Every row gives one point. To make a cloud, some directions were put in groups of two or more. Within a group, all points are equally far from the middle, so they leave a hole (a ring in 2 directions, a hollow ball in 3). The other directions are filled evenly. Then the cloud was stretched, turned, moved and blurred a little. How many holes are there, and how many directions does each take, smallest first?

Cloud, 14 rows:
[[ 5.1 -3.0]
 [ 3.6  2.7]
 [-5.2  0.8]
 [ 1.9 -5.8]
 [ 5.0 -3.4]
 [ 5.3  0.0]
 [-4.5  2.1]
 [-1.1  4.1]
 [-4.3  2.4]
 [ 0.8 -6.0]
 [ 1.3 -6.0]
 [-1.6 -5.7]
 [ 0.6 -6.0]
 [ 4.2 -4.4]]
Holes: 1 (2)

Cloud, 21 rows:
[[-1.8 -4.7 -2.5]
 [-0.2 -7.7  0.8]
 [-1.5  2.7 -3.0]
 [ 2.2  2.1  6.2]
 [ 0.9  4.2 -2.2]
 [ 6.3 -1.2 -2.1]
 [ 5.7  1.5  4.0]
 [ 7.0 -0.3  0.4]
 [-4.1 -4.8  2.0]
 [ 3.1  2.0  5.8]
 [ 2.2 -7.5  4.0]
 [ 2.0 -7.1 -1.2]
 [ 0.1 -7.6  0.4]
 [ 1.1  0.2 -4.4]
 [-0.5  5.1 -0.4]
 [ 5.7 -5.4  3.6]
 [ 2.7 -7.0  4.7]
 [-2.5 -1.9 -3.2]
 [ 4.9 -6.1 -0.6]
 [-1.1  5.3  0.6]
 [ 3.8  0.2  6.3]]
Holes: 1 (3)

Cloud (29 x 4):
[[ 3.4 -4.9  4.0 -2.6]
 [ 5.1  3.8 -1.4  3.9]
 [-5.8 -5.4  1.0 -3.2]
 [ 3.4  3.8  0.5 -3.7]
 [ 4.2  2.5 -3.9  2.6]
 [ 4.4 -4.9  4.0 -1.6]
 [ 3.6 -5.2 -0.2  5.3]
 [ 4.8  2.1 -0.6 -5.0]
 [ 5.4 -3.8  4.4  1.9]
 [ 1.4 -1.1  0.3  9.6]
 [-4.4  3.0 -5.2  3.8]
 [ 0.8 -3.2 -4.1  3.0]
 [-0.8 -4.8  4.1 -3.1]
 [-3.2  1.8 -2.3  8.4]
 [ 2.8  3.9  1.2 -2.9]
 [ 1.5  3.8  0.5 -4.6]
 [-1.8 -0.9  4.4 -0.8]
 [ 6.5 -1.5 -1.6 -1.2]
 [-7.8 -0.6  0.4  4.0]
 [-4.8 -0.8 -0.9  8.5]
 [ 1.4  3.3 -2.8  7.0]
 [ 5.4  1.1  2.9  4.4]
 [-1.8 -0.4 -0.8  9.6]
 [-1.8 -2.9  0.1 -7.6]
 [-1.9  3.3 -4.3  6.2]
 [-3.4 -5.2  2.9 -3.6]
 [-4.6 -4.3 -0.2 -5.9]
 [-0.4  0.4 -5.7  2.7]
 [-4.7 -2.7 -1.4 -6.7]]
Holes: 2 (2, 2)

Cloud (31 x 4):
[[ 5.2  3.3  3.9  5.8]
 [ 1.2 -0.1  1.0 -4.4]
 [ 4.5  0.1  7.9  3.2]
 [ 2.3  0.2  1.0 -3.9]
 [-5.6 -1.5  0.6  3.6]
 [ 0.4 -0.4  1.1 -4.7]
 [ 3.6  5.9  2.7 -1.2]
 [ 6.4  2.2 -0.8  0.8]
 [ 5.9  1.1 -0.4  0.0]
 [ 3.7 -0.6  5.7  5.7]
 [ 2.2  4.6 -4.8  6.0]
 [-2.8  5.4 -6.2  3.6]
 [ 4.3  1.3  5.1  6.0]
 [-3.0  5.7 -4.2  4.4]
 [-6.8 -1.5  2.0 -0.9]
 [-3.1  3.5 -3.7 -3.7]
 [ 2.6  4.7 -3.9  6.3]
 [-3.5  3.6  4.9 -1.2]
 [-4.0  5.8 -4.8 -0.6]
 [ 3.8  2.6  7.9  1.0]
 [-1.4  6.5  0.5 -2.1]
 [ 4.6  3.4  2.7  6.6]
 [ 3.8 -3.1  7.0  1.2]
 [ 5.1 -1.6 -0.7  1.9]
 [-6.8 -2.4 -0.6  0.1]
 [ 3.3  3.5 -5.1  5.3]
 [ 2.1  4.0 -5.6  5.6]
 [-3.0 -1.1  1.2  5.7]
 [-6.6  0.2  2.2  1.1]
 [ 0.3 -0.9 -5.6  3.8]
 [-1.0  5.1 -5.9  5.1]]
Holes: 2 (2, 2)

Cloud:
[[-3.9 -3.0 -2.4  6.4  2.5  5.3]
 [-4.6  1.3 -5.6  5.6  6.3  1.3]
 [ 0.0 -6.9  3.9  2.7 -0.3  0.5]
 [ 1.7 -6.0 -5.6  5.2  2.3  2.2]
 [ 2.1 -5.5 -7.1  0.0  0.7 -5.5]
 [ 1.9  4.3  5.0 -0.9 -2.7 -4.0]
 [-0.3  7.1 -4.0  3.8  6.3  1.9]
 [ 3.9  1.3  5.2 -0.1  3.5 -0.9]
 [ 4.2 -6.2 -6.4 -2.3 -0.1 -4.4]
 [-3.1 -0.6  1.5 -1.9 -2.8  8.4]
 [ 7.2 -3.9 -1.6 -2.4  1.7 -3.6]
 [-3.4  6.5 -5.0  0.9 -4.5 -0.1]
 [-3.6 -1.2 -0.5 -2.4 -1.6 -6.9]
 [-0.4  7.8 -6.4 -1.6  2.2  3.9]
 [-1.7 -2.2 -2.4  3.5  7.3 -4.8]
 [-1.8 -3.6 -6.4  3.8  6.4  2.0]
 [ 2.6 -4.0  0.8 -5.2 -4.2 -1.9]
 [-0.9 -4.0 -3.6 -2.7 -0.7 -6.6]
 [ 3.5 -5.2  0.8 -0.2  5.1 -0.5]
 [ 4.0 -3.7  4.4 -0.2  2.4  0.4]
 [-3.8  8.5  2.7 -4.4  0.1  0.0]
 [-7.8  7.9  1.5 -2.0  2.8 -2.0]
 [ 5.1 -3.5  0.0 -0.5  5.3 -0.7]
 [ 4.1  4.4 -7.7 -4.5 -2.0 -0.6]
 [ 1.4  3.5  2.3 -5.9 -4.4 -0.7]
 [ 0.6 -4.9 -0.8  4.5  0.9  7.4]
 [ 0.6  4.6  1.7 -6.3 -3.2 -0.8]
 [-6.0  2.0 -8.0  0.9 -2.1  1.7]
 [ 1.0 -4.4 -5.9  0.3  1.5 -6.8]
 [ 2.2  5.4 -1.9  1.9  7.6 -1.7]
 [-4.8  2.9 -3.4  6.9  4.5  2.7]
 [-1.3  3.7  5.3 -0.1  1.3  6.8]
 [-3.0 -1.9 -1.2 -5.1  0.4  1.8]
 [-3.4 -1.7 -9.7 -0.9 -2.0  2.4]
 [-0.1  5.5  3.9 -0.4  6.2  0.4]
 [ 5.2  3.0 -4.1  3.2  4.4  2.5]
 [ 6.1 -4.0  1.0 -1.4  2.9 -2.4]
 [ 3.0  4.5 -1.5  0.8  7.5 -0.3]
 [ 0.5  1.4 -4.5 -5.6  1.7  2.1]
 [-0.5  3.3 -0.5  4.3 -3.3 -1.9]
 [-2.3  6.2  3.0 -4.3  1.3  2.8]
 [-7.6  5.7 -4.7  1.9 -2.1  3.2]
 [ 5.8 -1.3 -1.7 -0.4 -6.2  2.9]
 [ 4.2 -5.6  2.7  1.0 -3.5  2.3]
 [ 0.0 -3.5 -4.8  5.6 -0.4 -1.1]
 [-7.5  6.2  0.3 -2.9  0.8 -3.8]
 [ 5.4  0.3 -8.4 -3.1 -4.2  1.7]
 [-0.1 -5.8 -1.5  5.8 -0.9  1.8]
 [-5.3  0.0 -6.8  3.5  5.8  2.2]
 [ 1.7  3.9  4.7  0.3  5.6 -0.5]]
Holes: 3 (2, 2, 2)

Cloud:
[[  3.4  -1.0  -5.1   3.1   1.3   2.8  -3.6   0.5]
 [  1.7  -5.7  -6.7  -3.3   4.5  -5.1  -2.0   3.2]
 [  0.6  -2.3  -9.1   6.0  -4.8  -2.1  -4.7   8.3]
 [ -0.4   3.1   2.1   1.7   0.7   3.2  -7.6   7.9]
 [ -1.0  -0.3  -0.2   0.7  -6.8   5.4  -0.1   2.3]
 [  0.6   4.1  -3.0  10.5   0.5   1.1  -0.7  -0.7]
 [  1.7   6.3   3.8   5.0   1.1  -3.0  -0.8   4.2]
 [ -3.4  -9.0  -8.5   7.9  -0.9  -9.3  -1.6   1.1]
 [  3.0  -8.5  -5.8   2.7   3.1  -3.9  -3.2   3.0]
 [  1.1   1.6   2.5   2.8  -7.0   0.4  -4.4   5.7]
 [ -4.5   1.9  -3.9   6.7   0.5   3.6  -5.1  -0.5]
 [  0.7  -0.1  -7.5   1.7   3.1  -3.4   1.2   6.1]
 [  2.3   2.5  -2.2   0.0   6.1  -2.6  -1.6   6.3]
 [  2.2  -7.8  -2.2   1.4  -3.2   0.3   0.6  -4.5]
 [ -2.1  -1.4   1.6  -6.2   0.7  -2.6  -3.9  -0.7]
 [ -4.3   1.5  -3.7  -1.3  -2.8   5.8  -2.6  -0.7]
 [  0.1   1.1  -2.0   4.5   3.3  -4.1  -7.0   2.8]
 [ -1.5  -5.3   1.4  -0.9   2.2  -5.6  -0.8  -1.1]
 [ -2.6   4.5  -3.0  -0.8   5.5   0.3  -3.4   3.9]
 [ -2.0  -0.1  -6.6   3.5   0.4   2.2  -7.4   0.2]
 [  4.7  -1.1   2.0   3.7  -4.8  -0.6  -3.4   2.7]
 [ -4.3   3.4   0.6   6.3  -1.2   6.1  -1.4  -3.4]
 [  0.4   5.5   0.7   1.8   0.8  -6.9  -1.2   3.6]
 [ -5.4  -3.9  -3.6  -3.4   0.0   6.0  -1.7   0.1]
 [ -0.1  -1.4  -1.6   6.5  -3.6  -0.3  -1.1   0.9]
 [ -8.1   1.3   2.2   3.9   3.1   4.6   7.0   0.7]
 [ -1.9   1.0  -8.6  -2.0  -1.0   0.6   1.1   4.8]
 [ -3.3  -5.7  -6.8   2.5  -6.1   2.7   3.3   2.8]
 [  6.8   1.2  -4.0  -3.0  -2.8   2.4  -3.0   4.5]
 [ -1.9   2.1   2.2  10.2  -1.6  -2.1   2.7  -2.9]
 [  0.6  -9.1  -7.2   6.5   0.8  -2.3   1.3   0.0]
 [ -3.6  -6.4  -8.3   0.8  -1.7  -0.7  -7.0   7.3]
 [ -6.9   0.9  -4.8   7.1   2.8  -1.5   0.8   2.0]
 [ -1.8  -0.8  -1.1   8.8  -1.4  -4.7   2.1  -0.7]
 [  0.9   1.8  -1.6   0.1   6.9  -3.8  -6.7   6.2]
 [ -5.6  -1.4   1.4  -0.6  -0.7   3.1  -4.8   5.7]
 [ -4.8   0.0   6.8   6.0   3.3   1.2  -0.1  -4.2]
 [ -4.0  -0.2   5.8   4.8   3.1   0.3   3.0  -0.6]
 [  0.8  -6.5  -5.2  -1.6   6.3  -5.7  -7.0   7.0]
 [ -0.5  -0.5  -1.2   4.8   2.0  -3.2  -5.5   4.8]
 [ -4.9  -0.7   3.7   6.1  -1.0  -3.4   4.8   0.6]
 [ -1.5  -1.1  -2.4   4.4  -1.5   8.3   3.9  -2.7]
 [ -2.4   1.1   0.3  -3.3   0.3  -2.5  -7.8  10.9]
 [ -1.6   3.5  -4.1   0.9   1.5  -1.2   0.8   0.0]
 [  1.6  -0.8  -0.5  -4.0   1.9  -7.0  -5.7   4.1]
 [ -6.2  -5.4  -8.9   5.3  -0.2  -5.4   0.2   4.5]
 [  3.0   0.0   2.9  -0.7  -3.8   0.6   1.4  -4.4]
 [ -1.1  -2.9  -9.6   0.7  -3.7  -3.8  -4.0   0.4]
 [ -3.6  -1.6 -10.2   0.9   1.4  -6.7   1.0   6.8]
 [  2.3   7.2   5.0  -1.9   2.8   3.0   4.9  -1.3]
 [  0.2  -0.5   3.1   4.3  -0.9  -3.0   2.1   5.5]
 [ -3.3   0.7  -0.1  -2.6  -1.8   5.9  -0.1  -3.5]
 [  0.5   0.4   1.9  -2.8  -2.1   7.0   1.7   0.5]
 [ -0.4   7.2  -3.9   3.0   1.0   2.2  -1.2   3.1]
 [ -2.2  -0.3   1.2   2.5  -4.2  -1.9   0.0   8.2]
 [ -0.6   0.5  -3.4   6.1   5.2  -3.6  -1.1  -8.0]
 [ -2.1   7.1   1.6  -5.8   0.5   4.9  -3.2  -3.9]
 [ -0.9   5.2  -2.6   4.1   4.2  -3.9   0.6   2.6]
 [  1.6   2.2  -3.0   7.9   1.6  -4.8  -4.5  -2.1]
 [ -3.3  -6.6  -5.2  -0.2   0.9  -4.9  -6.3   7.7]
 [ -1.2   1.7  -6.8   1.5  -3.6  -6.9  -6.8   2.5]
 [ -1.0  -3.2   6.1  -5.2   2.0  -1.6  -3.5   4.3]
 [ -5.1   0.5  -7.7  -2.2   4.4  -3.8  -0.7   3.2]
 [ -3.4  -3.0  -4.7  -3.4  -4.0   3.9   2.8  -1.3]
 [ -3.1   0.7  -4.3   6.9  -1.7   3.2  -2.1   2.1]
 [ -0.8   6.7  -2.1   3.3   4.0   2.8  -9.2   0.8]
 [  2.6   2.7  -5.0  -1.0  -8.0  -1.0   1.9   1.2]
 [ -4.1   4.7   0.7   3.5   2.4   7.2   2.2   0.0]
 [ -5.8  -1.8  -0.1  -3.4   2.5  -1.5  -1.5  -4.1]
 [  1.6   0.9  -2.2   0.6  -4.2   1.4   0.8   0.0]
 [ -6.1   1.3  -1.0  -1.0  -0.3   7.8   0.5  -2.6]
 [ -3.7   7.3  -0.6  -2.0   0.1   1.7  -1.5   2.7]
 [  1.1   4.6  -7.2  -3.0  -4.2  -1.5  -3.5   0.4]
 [ -3.1  -5.1  -3.3   6.2   1.1   1.4   0.7   6.9]
 [ -0.7   1.8   3.4  -3.4   4.9   4.4   3.7  -0.5]]
Holes: 0

Cloud, 86 rows:
[[  3.1   0.2  -4.1   1.8  -4.6  -4.8   3.6   1.5]
 [  6.0   0.6   4.5  -3.3   1.7   2.4  -1.3   5.3]
 [  2.4   2.0  -7.2   1.4   5.6   7.5   1.0   2.7]
 [  4.1   0.6  -9.5   2.1   0.5   4.4  -2.5   1.6]
 [  3.9  -5.5  -3.0  -1.7  -0.2   2.1  -1.3   1.1]
 [  2.4   3.4  -9.3  -2.0  -0.1   4.1   1.2  -5.1]
 [  6.3   3.3   0.3   1.0  -5.5  -1.4   4.6  -3.8]
 [  3.3   4.0  -4.1   3.2   3.9  -1.1   1.0  -5.5]
 [  3.7  -3.7   1.4 -11.2  -1.9  -2.7   0.1   6.1]
 [  3.1   4.0   1.6  -0.1  -5.8   5.9  -0.7   0.4]
 [  1.0   4.4  -5.1  -0.4  -3.2  -4.4   3.1  -3.7]
 [  1.8   1.8  -2.1  -0.9   5.9   5.6   1.9   1.8]
 [  2.2  -3.7   1.0  -2.6  -0.9   2.4  -1.1  -0.6]
 [  3.5   1.2   2.0   2.9   1.3   2.8  -5.5   3.2]
 [ -4.3   0.3  -4.6  -6.6   4.7  -1.0   2.5   2.6]
 [ -2.2  -6.6  -8.2  -0.2   2.4  -1.4   3.6   0.2]
 [ -0.8   7.5  -7.2   2.3   1.8   2.7   3.1  -3.8]
 [  3.7  -3.9   0.1  -3.1   1.8   2.2  -1.8  -1.5]
 [ -1.7  -5.2  -4.1  -4.4   0.6  -3.2   2.7   5.2]
 [ -1.2  -3.6  -8.0  -0.7  -0.3   7.3  -5.3   2.3]
 [ -4.6  -5.8  -1.5  -3.5   3.4  -2.4   1.9   3.2]
 [  0.4   0.1   3.4  -4.0   2.1  -2.5  -2.3   5.1]
 [  3.1  -5.1  -0.5  -2.3   8.2  -2.8   3.6   4.8]
 [  2.3  -6.7  -4.0   2.2   4.5  -3.9  -1.1   1.0]
 [  0.5  -4.7   3.4  -3.5   1.2  -6.1  -0.3  -1.2]
 [  4.0   2.4  -4.2   8.0  -2.5   5.8  -3.5   2.7]
 [ -3.5  -3.6  -7.5   6.2   0.7  -2.5   6.5   2.0]
 [  1.2   6.8  -3.7  -0.7  -1.7   2.2   5.9   2.0]
 [  5.4   1.1  -1.5   3.9   0.2   3.2   1.2   8.5]
 [  1.2  -2.8  -5.7   7.3   1.7   5.2   4.2   0.3]
 [  5.8  -0.8  -4.9  10.0   6.7   1.0  -0.3  -1.9]
 [ -3.1  -7.9  -2.6  -1.5   7.0   1.1   0.6   5.5]
 [  1.5   5.9  -2.8   1.4   0.9  -4.9   4.3  -7.0]
 [  4.8   4.2  -1.3  -0.5  -2.3   7.7   1.6  -2.9]
 [ -3.8  -0.1  -0.8  -9.6  -4.6  -3.5   2.4   1.1]
 [  0.6   0.3  -9.3  -5.4  -0.5  -2.9   1.1   4.3]
 [  5.6   1.1   0.2   2.4   6.3   4.9   2.2   3.7]
 [  6.2  -3.0   5.3   1.0   2.1  -0.2  -5.4  -2.4]
 [  5.8   3.8   6.4  -0.9  -1.8   0.4  -0.6   4.4]
 [  6.2  -3.6   0.1   1.3   4.0  -1.6   2.6   8.5]
 [  0.6  -8.6  -6.2   3.6   5.5  -2.4  -1.5   1.1]
 [  0.9  -3.0  -7.9   6.0   1.1  -0.4   1.8  -2.8]
 [ -0.5  -6.9  -3.4   0.4   1.4  -1.2  -3.4  -2.2]
 [  3.1   1.6  -4.5  -5.6  -2.0  -2.5  -0.5  -3.4]
 [ -1.3   4.6  -4.3  -5.6  -7.8  -0.3  -2.9  -0.6]
 [  5.9  -0.9  -5.4   0.5   4.9  -3.4  -2.9   5.8]
 [ -0.4   2.3   0.6  -0.5   2.4  -3.0   0.1   3.0]
 [  4.7   2.9  -5.1  -1.4   0.5   7.4  -0.4  -2.8]
 [ -3.2  -0.8  -7.2  -0.5  -2.6  -3.4   2.5   4.6]
 [  1.1   0.7   0.7  -2.8  -3.5  -5.4   3.5   1.0]
 [  0.8  -6.6   1.0 -11.2  -1.0  -7.1  -2.5   5.9]
 [  5.4   6.2   3.3   0.0  -2.6   5.5  -2.5  -3.0]
 [  5.0  -1.5  -5.6   1.0   8.9   1.6  -0.9  -2.2]
 [  1.8   2.5  -5.9  -0.1   4.5   6.8  -0.5  -2.4]
 [  4.4   0.6   1.5   0.9   4.2   1.6   4.4   2.5]
 [  2.8  -5.2  -1.9  -0.9   5.8   1.4   2.2   6.1]
 [  4.0  -1.4  -0.8  -1.3  -5.8   6.1  -2.7   5.6]
 [  3.4  -4.5  -3.8  -4.5  -0.2   6.4  -3.8   1.9]
 [ -1.5  -6.0  -6.4  -5.2   1.3  -4.3   2.6   4.0]
 [ -1.8  -4.0  -5.4  -1.2   1.2  -6.1   1.9   1.2]
 [ -1.4  -2.8  -8.1   2.7  -3.4   5.2  -3.4  -3.1]
 [  5.7  -4.4   1.2  -3.2   5.2  -2.0   1.0   9.5]
 [ -0.3   6.2  -6.2   9.7   3.6   0.9   5.9   1.2]
 [ -3.2   2.3  -3.9   0.1   3.0  -3.7  -0.3  -5.5]
 [  3.7   2.1  -1.7   3.7   2.7   2.4  -4.0  -2.1]
 [  5.4   0.1  -5.8   7.2   1.8  -0.2   5.3  -2.4]
 [  3.7  -2.3 -10.2   3.3   7.6   0.5   1.9  -0.8]
 [  8.8  -1.5   2.3   0.8  -4.8   3.2  -2.0   3.6]
 [  1.9  -3.2  -0.8   1.5   5.7  -8.6   0.4   3.0]
 [ -3.3  -0.4  -5.0  -7.1  -0.3  -2.2  -4.2  -2.8]
 [  3.5  -5.2  -6.1  -0.5   3.4  -0.5  -3.2   0.5]
 [ -0.7  -3.8  -2.2  -6.0  -1.2  -0.4  -7.6  -3.2]
 [  3.9  -4.5  -0.3  -3.8   3.6  -2.1   1.5   0.9]
 [  3.0  -3.4  -1.0  -6.7   4.7  -2.8  -5.3  -2.3]
 [ -0.4  -4.5  -0.6  -3.7  -1.5   2.3  -2.8   7.6]
 [  0.1  -4.1  -1.9   4.5   2.6  -1.1  -0.9  -4.9]
 [ -1.7  -0.9  -3.9   2.7  -0.7  -6.6   1.9  -1.0]
 [  3.4   0.5   0.7  -5.9  -3.7  -4.7   3.5   1.6]
 [  0.8  -6.9  -1.2  -1.0  -2.6   4.3  -3.8   5.5]
 [  8.7   3.3   6.7   1.6   4.5   2.7  -3.2  -4.1]
 [  6.8   0.7   5.6   4.6   5.5   0.2   0.0  -5.7]
 [ -2.6   1.1   0.4  -8.5   2.2  -5.5  -3.8  -3.5]
 [ -5.0   2.8  -8.2   6.6   0.9   3.7   1.1  -0.7]
 [ -1.6  -2.0  -1.0   0.9  -3.2  -6.2   0.6   4.5]
 [  6.4   2.2   2.4   2.5   3.0  -2.4   1.4   8.2]
 [  5.6   4.2   5.6   0.4  -0.6  -2.3  -6.8  -3.3]]
Holes: 1 (3)
